Rows are points. The ring and each string are closed loops that go straight from each point to the next, and from the last back to the first. Before rounding, they use only three directions, however many columns there are. How many times does the string pass through the ring? Passing back the other way cancels.

Ring:
[[136, -79, 345, -92],
[-39, -208, 286, -237],
[-179, -184, -102, -110],
[-136, -49, -357, 126],
[-70, 49, -300, 324],
[53, 76, 82, 356],
[164, 19, 293, 123]]
String:
[[-262, -223, 89, -53],
[-64, -81, 2, 54],
[19, -17, -196, 63],
[-26, 62, -678, 191],
[-54, 109, -680, 352],
[-147, 60, -313, 448],
[-172, -23, 70, 369],
[-85, -61, 132, 175],
[61, 34, -41, 195],
[209, 137, -75, 276],
[138, 45, -51, 121],
[321, 118, 172, 153],
[391, 80, 349, 16],
[147, -102, 602, -91],
[-49, -175, 500, -70],
[0, -104, 177, -37],
[72, -90, 46, -131],
[42, -167, 25, -307],
[-222, -339, 206, -382],
[-328, -335, 159, -251]]
Times through: 3

Ring:
[[-68, 208, -114, -73, 4, 60],
[67, 384, -167, -171, 98, -191],
[102, 433, -160, -134, 82, -347],
[78, 415, -85, 66, -51, -582],
[18, 327, 7, 197, -113, -620],
[-75, 162, 144, 262, -80, -494],
[-135, 53, 208, 243, -23, -320],
[-186, -23, 209, 201, 1, -109],
[-202, -8, 89, 128, -48, 97],
[-139, 108, -47, 17, -46, 121]]
String:
[[-75, 219, 20, 276, -211, -451],
[-101, 177, 124, 440, -281, -643],
[-100, 53, 324, 268, 75, -516],
[-118, 25, 267, 134, 145, -255],
[-105, 82, 145, 73, 93, -153],
[-190, -70, 229, 55, 160, 87],
[-301, -135, 119, 192, -117, 296],
[-205, 64, -37, 225, -263, 41],
[-91, 160, 0, 66, -32, -111],
[-107, 91, 34, -83, 139, 119],
[-232, -20, -6, 64, -86, 319],
[-253, -18, 10, 230, -240, 155],
[-110, 154, 6, 161, -125, -183],
[-98, 114, 93, 75, 45, -151],
[-167, -52, 312, 158, 147, -163],
[-149, -2, 325, 300, 27, -414],
[-115, 166, 61, 349, -258, -450],
[-60, 206, 22, 133, -64, -307],
[-34, 219, 62, 120, -5, -387]]
Times through: 2
String:
[[-85, 129, 129, 139, 21, -293],
[-112, 30, 263, 116, 161, -246],
[-177, -65, 323, 179, 133, -164],
[-231, -92, 270, 267, -22, -93],
[-209, 6, 118, 289, -180, -113],
[-123, 126, 36, 168, -108, -171],
[-129, 61, 111, 58, 67, -42],
[-122, 118, 33, 122, -66, -109],
[-118, 112, 35, 76, -18, -60],
[-143, 50, 50, -26, 87, 144],
[-172, 44, -22, -31, 13, 272],
[-176, 92, -128, 6, -124, 289],
[-117, 182, -131, 58, -158, 42],
[-80, 217, -93, 79, -129, -117],
[-23, 239, -48, -70, 79, -112],
[62, 327, -119, -302, 268, -24],
[62, 338, -106, -229, 210, -128],
[165, 466, -184, -404, 344, -169],
[193, 552, -261, -330, 209, -313],
[90, 460, -213, -51, -54, -399],
[201, 560, -200, -217, 160, -517],
[194, 561, -178, -136, 100, -616],
[140, 533, -179, 53, -105, -704],
[23, 374, -100, 172, -188, -547],
[-21, 276, -26, 129, -92, -394],
[20, 283, 34, 42, 65, -433],
[49, 312, 86, 99, 68, -624],
[13, 270, 126, 200, -5, -671],
[-59, 209, 147, 388, -194, -713],
[-116, 162, 88, 392, -274, -516],
[-95, 172, 39, 219, -144, -324]]
Times through: 4
